Every row gives one point. To make a cloud, some directions were put in groups of two or more. Within a group, all points are equally far from the middle, so they leave a hole (a ring in 2 directions, a hollow ball in 3). The other directions are filled evenly. Then the cloud was stretched, turned, moved and blurred a little. How many holes are there, and how many directions does each take, smallest first?

Cloud (14 x 2):
[[-31   6]
 [-21 -11]
 [ 57   0]
 [ 58  23]
 [-22 -10]
 [ 60  10]
 [ 22 -22]
 [ 38 -17]
 [-27  24]
 [-30  15]
 [-29   0]
 [ 13 -23]
 [ 44  38]
 [ 22  45]]
Holes: 1 (2)

Cloud (21 x 3):
[[ -5 -28 -43]
 [ -6  40 -24]
 [ -9  -7 -44]
 [ -1  19 -38]
 [-22  20  -7]
 [  7 -53  18]
 [ 31   8 -33]
 [ 34   3  -4]
 [-11 -39   8]
 [  3 -13 -22]
 [-37 -50  -2]
 [ 34  17  24]
 [  5   9 -35]
 [-56 -12  -7]
 [ 12 -57  20]
 [-24  -1  -4]
 [ 50 -20   5]
 [-31  22  -4]
 [ 11 -28   7]
 [  7  60 -35]
 [ 17  14 -39]]
Holes: 0

Cloud (29 x 4):
[[ 24  -5 -14 -54]
 [ -4 -43 -29  -3]
 [-27   8 -46  25]
 [ -7 -31 -32 -26]
 [-26 -50  -5   2]
 [-12 -31 -40 -16]
 [ -6 -13  -7 -17]
 [ -4 -11 -54 -22]
 [ 18  -9  36 -15]
 [ -1 -49  -2   6]
 [-32 -14 -50 -13]
 [-33 -21 -51 -29]
 [ 21  13 -27 -46]
 [  4   5  -6 -60]
 [ -7   8 -11 -40]
 [ 54   9  17 -24]
 [  1 -43  20 -10]
 [-20  11  -9 -42]
 [ 23 -35   2 -22]
 [-33 -34 -35 -41]
 [  0  24 -14 -18]
 [ 50   9 -23 -22]
 [-10 -37  43   7]
 [ -8 -29 -36   1]
 [-27 -22  25  15]
 [ -8 -18   5   9]
 [  0  -8 -57   1]
 [-11 -19  -1  -9]
 [  1 -36  11  20]]
Holes: 0

Cloud (53 x 6):
[[-26   6  -1 -22 -32  28]
 [ -9   2 -22 -20 -24  39]
 [ 35  28  26   0  20  16]
 [  0  27  -8   3 -49   8]
 [ 27 -51  -1 -21 -16 -12]
 [ 32 -16 -33   8  18 -26]
 [-32  25 -25 -14   4 -11]
 [ 36 -45  13  14  41  16]
 [ 30 -12   8 -28 -23 -34]
 [-23  18  43 -17   0  -3]
 [ 39  12  -7 -30 -22  21]
 [ 45 -11  32  -1  45  -4]
 [-39   3  29  -4  -9  10]
 [ 17 -38  -9  53  -1  12]
 [ 14 -26  36 -26 -28  25]
 [ 56   3 -10 -17  -3  -5]
 [-41   9  16  -2 -18 -22]
 [ 29 -53   6  48   9   1]
 [-27  11  24 -14 -41   5]
 [ 28 -32  39 -17  26  25]
 [ 15   1 -24  32  11 -39]
 [ 45 -28   3  40 -17   0]
 [ 19 -12 -18  -8 -43  29]
 [ 21 -21  -7 -20  -5 -44]
 [ 26 -29 -36 -13  10  -6]
 [ 26 -27  37 -18  35  19]
 [-19  27  -2 -41  -6  17]
 [-25 -27  15  16 -21 -37]
 [-15  19 -23  34 -21 -13]
 [  1   2  26  25   4  41]
 [ 27 -15 -19 -42   4  16]
 [ 31 -30  10 -32  -6 -30]
 [ 27 -25 -23  29 -27  18]
 [ 26  38   3  -2 -28   8]
 [ 40 -15  -9 -19 -25 -23]
 [ 27  12  -6   8 -44 -13]
 [ 49  10   1   8  24 -27]
 [ 15 -25   9 -13 -17 -47]
 [  8 -29 -28 -29   3  18]
 [ -3   1 -25  24  31  20]
 [  5  12 -15 -16 -35  38]
 [ 47 -19  34  21 -10  24]
 [-31 -23 -14   3  -7 -29]
 [ 54 -18   2  19 -15  21]
 [ 20 -49  19 -17  22 -26]
 [-25  -4  -2   5 -28 -41]
 [ 50  -1 -12 -21 -14  20]
 [  6  32  24  35  -3 -11]
 [  9 -50 -17 -15 -20  10]
 [ 25 -11  -8 -12 -23 -42]
 [-24 -29 -16  -3   4 -29]
 [ 60 -12  -6  10  -2 -11]
 [  6 -22  40  12  -6  41]]
Holes: 2 (2, 4)

Cloud (87 x 8):
[[ 16 -15  14  17 -44   7 -22 -19]
 [-10  23 -35   5  20  38 -21  -6]
 [ 25  42 -32  -4  10  21 -11 -17]
 [  4  18   2 -35 -28 -23   6   7]
 [ 17   7 -12  18  15 -19  -4 -25]
 [ 17 -28   3  -2 -18   8  20  22]
 [ 31 -19 -12   2   0 -14 -29  -7]
 [-48  28  22 -22  14   0 -26  13]
 [ 15  10 -28  13  -2  -3  -8 -48]
 [ 44   6   4   9 -29 -14  14  -8]
 [ 32   5  10 -13  17 -13 -39  -5]
 [-25  11   9 -13  14  -2 -27  50]
 [ 13   6 -22  24  -2  28   1   8]
 [ 60  -9   5   6 -16  15   3 -26]
 [-47  27  -4  25  30   2  -4  19]
 [ 10  28  -6  -4  38  35   7 -17]
 [ 19  28   8 -11 -21  -1 -55  10]
 [-43  12 -31   1  25   0  24  15]
 [ -6  14  -8  15 -39  30  -6  11]
 [  8   4  -4 -17 -19   6 -32 -19]
 [  6   4 -42  32 -14  34  -9   7]
 [ 10 -16  -9  37  20  20  -7 -14]
 [ 19  12   5  20  22 -13   4 -23]
 [  5  29   8   6 -11  32  -9 -22]
 [-27 -30  -4   0  11   4 -16  20]
 [ -5  36  25   9 -19   5 -11 -34]
 [-24  36 -14  25  -7  17  -7  -2]
 [-17 -41 -24  48   7  13  11  -7]
 [ 32   1  24  14   3  -2   3 -29]
 [ 27 -18  26   2  -5  16 -11 -11]
 [ -8  26  23 -34   7   5  -6  24]
 [ 12  21   8 -14 -37  14 -16 -12]
 [ 43  16  25 -10 -31 -20 -26  -4]
 [  2 -23 -42  21  22  24   8  29]
 [-12 -35  23   8 -17 -15   6  13]
 [ 21 -17   2 -17  -7   3 -20 -13]
 [-15  27   9 -11  33 -15 -30  -8]
 [ 44   9 -11  21  11  20 -11 -21]
 [  3  12  24 -28  14  -9 -13  40]
 [-14 -11 -12  10  32  -8   1 -26]
 [ 40  12 -26  14 -18  32   0  -2]
 [-47   4  -8  32  22  -9   4   1]
 [ 36  24   2  13 -20  26 -17 -17]
 [-44  -9 -22  10  20  -9  11 -20]
 [-15  12   6   0  -6  -2 -47   3]
 [ 11  -4 -16  -5 -38  19 -37  19]
 [ 16 -15 -17 -14 -14  14 -20  32]
 [ 28  13  -7 -33 -25 -15 -16 -33]
 [-25  32  13 -25   0   0 -30  11]
 [-59  -9  -2  15  -2  28  34   0]
 [ -2   0  10 -20  26  -3 -23 -15]
 [  1  13   0  44  14  -7 -26   6]
 [ 16  33 -15  23 -11  21 -21 -33]
 [ 15 -23   2  38 -36 -20  17  -5]
 [ 13 -34   9  12 -21   3  17  14]
 [ 13 -12 -33  19  -4 -27   6  -3]
 [-28  15  20  10  10  21   7   6]
 [ 28  16 -45  -1  -1  22   2 -36]
 [-29   3  -3 -21  12 -15  -4  18]
 [ 14  47 -13  -8  33  -2 -17  -1]
 [-16 -24 -38  19  11   8   6 -10]
 [ 16  11  23 -19 -22   9 -18 -52]
 [-21   8   5  -7  16  22 -48 -11]
 [ 29  17  25   5 -36 -12 -15 -17]
 [-20 -34  15  20 -21   8  10   7]
 [ 13 -10 -40 -13   8  14  -8  22]
 [ -6  44  -4  11  23  23 -10   0]
 [ 20  -7  -2  11 -47  -6   1  52]
 [ 44  24 -25 -14  -8 -13 -32  -3]
 [  6 -18 -20  13  32  -5  -1   3]
 [ 14  -7 -20  -1  21   3 -15 -35]
 [ 10 -20 -12 -11 -20   2 -18  -7]
 [ 14  -2 -27   9  22  12 -25  13]
 [ 18  -1  -3  17 -11  -1  20  41]
 [ 17  23   1   5 -22  -9  18  -3]
 [-46  26  32 -13  12  -5 -35  14]
 [ 59  12  18  28 -12 -16 -14 -28]
 [ 21  36 -15  -1  19  -1 -28 -24]
 [-14 -16  11 -17   7 -13  -5  11]
 [  0   4 -33  11  25  19  12  22]
 [  5  16 -30 -17  32  10  -5  20]
 [ 28 -32 -22  30 -11  15  20 -15]
 [  4 -32   3  19 -36  19  -4  13]
 [  9  10  -7  27  24 -17 -15  15]
 [  7 -11  -5  -4 -27 -10 -24  21]
 [-13  18  -2 -35   9  11 -16   0]
 [ 16  -9  -6  -6 -10  16  34   1]]
Holes: 1 (2)
